Each row of a before or after table is a point. The points were changed in one or more steps. Then noise was added and the rows were shuffled. The steps act on columns, c1 being the first. Name the steps. A step turns or swaps two columns, mirrors them in a line or flattens them onto one, adds a multiple of one to another, or multiplies or shifts one. Angles are multiples of 10 degrees, from the lower column toward the higher: turns from -170 to 170, lines from 10 to 170 but not 90. Use the fewest steps. Two steps may share a column if one is a turn and the other turns, adds or multiplies; they go together, in the order done. Otherwise the lowest column goes first.
In the rows, 128 means zero.

Before:
[[113 137]
 [155 142]
 [161 133]
 [133 143]
 [137  86]
 [108 137]
 [173 136]
 [139 134]
 [118  97]
 [121 137]
 [115   7]
 [115 133]]
After:
[[112 134]
 [ 89 134]
 [105 143]
 [ 83 142]
 [ 71 138]
 [ 65 134]
 [ 58 137]
 [ 63 138]
 [ 65   8]
 [123 136]
 [ 87  87]
 [ 68  97]]
Steps: shift c1 by -50

Before (13 x 6):
[[112 137 108 121 123 158]
 [125 155 100 120  79 145]
 [ 94 146 126 127  84 161]
 [127 143 130 116  77 112]
 [104 122 111 115  58 152]
 [100 157 126 138 128 169]
 [126 121 122 131 110 138]
 [249 137 104 115 128 133]
 [116 142  99 128 118  95]
 [115 117 104 128 124 153]
 [ 97 123 123 163 126 122]
 [105 118 105 175 122 167]
 [ 83 172 104 143  85 157]]
After (13 x 6):
[[ 94 140 126 125  71 127]
 [128 149 130 115  63 125]
 [126 152  99 122  66 125]
 [104 116 111 117  37 127]
 [110 132 106 123 122 126]
 [ 84 163 103 142  71 122]
 [129 120 121 131 104 132]
 [103 111 105 177 121 131]
 [246 135 104 115 127 125]
 [118 146 101 129 113 123]
 [ 98 125 124 163 124 125]
 [102 147 125 138 127 123]
 [116 116 105 131 125 130]]
Steps: flatten c2 and c6 onto the line at 170 degrees; multiply c5 by 1.3

Before, 12 rows:
[[141 146 145 124 132 150 100 160 182 149 172]
 [129 201 169 141 140 146 209 127 128 184 155]
 [143 175  97 141 129 114 156  98 146 197 122]
 [133  60 115 124 141 122 149 112  84 174  90]
 [ 74 102 120 138 162 132 163 122 139 138 106]
 [141 182 160 123 158 160 179  93  66 117 161]
 [106 143 163 187  98 128 117 148  89  87 165]
 [183 199 117 111  74 143 182 149 103 139 137]
 [ 84 148  77  97 105 100 155 113 153 249 153]
 [144 183 140 135 145 122 157 168  88 133 116]
 [151 208 148 111  98  63 186 136 138 159 114]
 [104 152 168 114 148 171 139 127 127 150  74]]
After (12 x 11):
[[179 179 158 124 155 158 144  98 172 175 160]
 [140 152 170 110 151 177 148 127 110 127  73]
 [ 76 147 143 123 132 153 128 161 110  94 176]
 [132 200 171 138 141 145 214 124 131 174 154]
 [126 143  77 100 105 100 245 113  82  94 157]
 [107 174  96 141 132 114 199  99 137 120 118]
 [152 181 138 133 148 121 146 174 164 151 118]
 [159  57 115 125 138 123 181 114 154 125  90]
 [145 104 122 135 162 133 154 120  74 153 104]
 [123 198 117 113  73 144 166 151 188 167 137]
 [169 141 164 186  99 129  85 148 129 137 163]
 [106 210 148 112  96  60 181 133 143 163 117]]
Steps: turn c1 and c9 by 120 degrees; mirror c7 and c10 in the line at 30 degrees

Before (14 x 14):
[[139 118 131 123 161 123  83 143 166 122 108 109 152 153]
 [181 144 169 139 168 155 129 111 148 128  99  89 167 170]
 [103 128  92 150 132 152 127 184 148 169 106  42 134 174]
 [148  61 170 155  73 165 140 115 123  91  86 112 131 152]
 [152 141 112  53 154  27 115 107  76 127 136  52 152 106]
 [ 93 141 143 125 129  52 161 146 153 163 157 110 111 149]
 [ 99 136 143 106 169 164 151 157 154 148 118 120  56 147]
 [ 97 136 169 142  93 164  85 160 104  96 181  84 154 138]
 [136  99 123 167 179 137 154 105 135  98 110 117  75 145]
 [ 93 143  95 134 132 138 137 135 136 104  98 129 146 185]
 [134 122 155 119 171 101 118  99  95 139  96 119 148  98]
 [179 136 119 142 119 157 138 117 156 132 108 137 160 128]
 [186 146 133 156 101 141 116 119 129 182 102 125 108 182]
 [162  67 169 165 157 159 160 249 136 143 102 110 142 186]]
After (14 x 14):
[[ 94 141  53  51 156  30 116 108  79 129 136 126 153 104]
 [ 91 134 101 143  89 166  63 158 145  97 181 103 154 132]
 [135 126  40 151 134 154 131 184 158 170 110 132 132 175]
 [137  99 113 167 176 136 152 101 124  98 106 116  73 145]
 [170 117 110 123 158 123  89 143 137 120 110 138 149 154]
 [104 122 128 119 169 103 106 100 106 134  97 106 145  99]
 [172 137 134 142 120 159 141 118  97 135 110 133 153 127]
 [131 137 128 108 167 163 135 161 166 149 118 100  57 146]
 [131 141 117 121 130  54 141 149 168 160 156  92 109 150]
 [155 147 128 155 103 135 115 116  78 182 107 132 108 180]
 [174 145 103 142 164 154 103 116  88 129 100  86 166 173]
 [152  63 125 170 155 157 137 252 101 145 103  76 142 181]
 [117 141 122 130 134 131 152 135 164 104  96 148 144 188]
 [133  59 131 152  71 166 115 114 108  96  83  83 134 154]]
Steps: turn c1 and c9 by -60 degrees; turn c3 and c12 by -70 degrees; turn c7 and c12 by -30 degrees
